Each row is a point. Each copy is the shape, with its points in the same order, stretched, turned, moved and blurred by noise. Say if it was mirrored as well.
In the rows, 128 means zero.

Shape:
[[131 102 116]
 [ 90 177 142]
 [111 116  81]
 [ 88 145 118]
 [ 92 143 126]
 [154  91 166]
 [137 128 139]
 [157 167  91]]
Copy 1 (8 x 3):
[[133 127 156]
 [102 159  81]
 [ 99 108 145]
 [ 98 148 115]
 [101 153 117]
 [187 158 158]
 [147 133 126]
 [115  68  89]]
Copy 1 is: only turned
Copy 2 (8 x 3):
[[138  91 148]
 [107 151  88]
 [ 94  76 139]
 [ 96 114  95]
 [109 114  97]
 [197 126 153]
 [156 132 139]
 [106 131 169]]
Copy 2 is: mirrored
Copy 3 (8 x 3):
[[107  81 120]
 [ 94 189 148]
 [ 62  90 101]
 [ 73 147 141]
 [ 84 144 143]
 [176  76 143]
 [138 118 122]
 [106 154  56]]
Copy 3 is: only turned
Copy 4 (8 x 3):
[[120 146 153]
 [115 208  68]
 [ 71 148 142]
 [ 94 196 109]
 [107 193 110]
 [187 143 159]
 [142 151 120]
 [ 88 105  75]]
Copy 4 is: only turned

Shape (9 x 6):
[[167 124 120  66  54 183]
 [132  91 135 134 136 154]
 [100 124 109 122 148 119]
 [177 152 103 117  87 172]
 [ 86 124 187 146 135 123]
 [122 114 153 150 154  99]
 [125 123 180 120 161 142]
 [ 87 144 153 125 184 133]
 [123 119 168 111 154 105]]
Copy 1:
[[148  54  92 182  62  90]
 [117 108 117 153 142 119]
 [111 140 132 118 128 101]
 [119 109  81 163  65 106]
 [132  99 141  96 141 151]
 [131 145 122 106 149 144]
 [117 113 153 138 125 166]
 [ 95 131 169 105 130 148]
 [147 119 146 123 135 150]]
Copy 1 is: mirrored
Copy 2, 9 rows:
[[135  42 249  98  82 126]
 [148  94 143 142 152 162]
 [108 114 114 129 135 175]
 [161  85 192 113  69 115]
 [ 85 115 133 138 202 112]
 [112  99  86 150 164 135]
 [127  91 124 113 177 136]
 [108 133 103 109 178 161]
 [101  75 106 125 170 138]]
Copy 2 is: only turned
Copy 3 (9 x 6):
[[155  71 193 138 110  84]
 [122 122 133 114  81 139]
 [ 90 144 116 134 115 115]
 [126  72 170 156 129 129]
 [127 173 144  97 125 148]
 [125 153 102 114 120 146]
 [119 133 136  76 121 140]
 [ 76 153 127  91 130 135]
 [129 145 111  93 130 120]]
Copy 3 is: mirrored
Copy 4 (9 x 6):
[[111  74  68 150  79 199]
 [126 125 103 127 151 119]
 [142 123 164  98 152 123]
 [134  97 107 150  75 129]
 [132 168 149 157 203 141]
 [137 178 146 125 161 105]
 [165 160 114 144 172 134]
 [180 148 169 119 190 121]
 [150 173 130 121 157 141]]
Copy 4 is: mirrored

Shape, 13 rows:
[[100 129 152 139  75 124 138 129 139]
 [174  55 102  62 123 154 102 119 120]
 [127 147 154 151 109 146 126 155 135]
 [158 151 135 154 100 149 146 114 175]
 [112 152 152  98 160 135 145  99 125]
 [138 106 115 156  74  99 123 121 110]
 [198 106  98 116 166 223 122 161  98]
 [ 90 112 116 113 139  70 101 145  81]
 [127  73 133  92 144 128 193 140 118]
 [111 158  93 119 149 154 149 176 139]
 [139  88 173 120 206 130 100  90 144]
 [ 98 132 116 185 121 186 101  97 101]
 [119 128 151 161  99 155 158  74  96]]
Copy 1 (13 x 9):
[[162 186 129 121 102 184 125 128 124]
 [ 98  91 170  35 129 150 181 100 157]
 [133 155 142 158 107 181 120 147 144]
 [168 134 162 127 109 164 105 172 117]
 [137 127  81 127 142 135 173 150 115]
 [145 170 182 129 109 146 122  82 114]
 [103  29 185 145 141 179 136 111 197]
 [ 99 180 114 138 127 105 164  70 150]
 [136  93  98  93  65 168 179  99 135]
 [156 115 116 149 105 145 128 138 205]
 [ 51 103  93  82 140 122 139 144  92]
 [145 125 136 159 174 169  79  91 126]
 [171 135 133 147 141 184 129 100  74]]
Copy 1 is: mirrored
Copy 2:
[[116 106 147 104 131 161 143 165 110]
 [244 113  92  77 116 140 157 112 167]
 [128 110 129 141 130 138  99 147  92]
 [110 139 126 133 105 105  99 180 142]
 [108 121 135 121 165 130 100  85 146]
 [161 117 172 137 105 140 160 156 126]
 [206  83  74 167 119  73  99  90 140]
 [165 136 174 122 164 168 155  71  89]
 [164 101 143 124 209 144 152 142 160]
 [106 143 122 122 183  86 120 107  77]
 [162 146  79 169 128 174  91  96 176]
 [ 87  83  96 181  87 126 129 105 135]
 [101  60 148 167 117 130 125 137 176]]
Copy 2 is: mirrored
Copy 3 (13 x 9):
[[104 140 144 129 148  95 117 131  79]
 [ 82 120  42  97  96 153 114 123 178]
 [115 139 145 155 156 127 107 165  86]
 [111 156 156 144 164 141  56 131  84]
 [169 114 129  95 173 155 132 113 121]
 [124 128 115 163 123  84  95 113 103]
 [105 109  89 166 108 227 124 163 144]
 [184 127 102 126 108  78 160 129 143]
 [117 105 159  87  92 132 146 104 170]
 [156 156 165 124  86 166 141 166  99]
 [130 150 101 109 218 137 108  89 200]
 [118 151 112 181 186 162 153  95  70]
 [123  99 134 152 191 143 126  78  77]]
Copy 3 is: only turned
Copy 4, 13 rows:
[[111 160 170  95  95 105 125 188 146]
 [108 138  97 122 135 104 237  99 103]
 [132 142 150  99 112 137 113 155 134]
 [119 192 129  84 145 127 120 134 141]
 [ 75 158 178 133 143 119 119 128 100]
 [153 141 157  91 115  78 144 147 138]
 [172 149  70 137 116 196 179  68  60]
 [125  61 176 129 123  72 116 167 121]
 [131 162 141 185 147 101 166 162 102]
 [135 119  99 125 128 139  92 158  85]
 [ 67 132 153 172 148 122 133  92 156]
 [148 152 136 111  41 119 102  97  98]
 [138 200 183 125  86 105 135 117 100]]
Copy 4 is: only turned
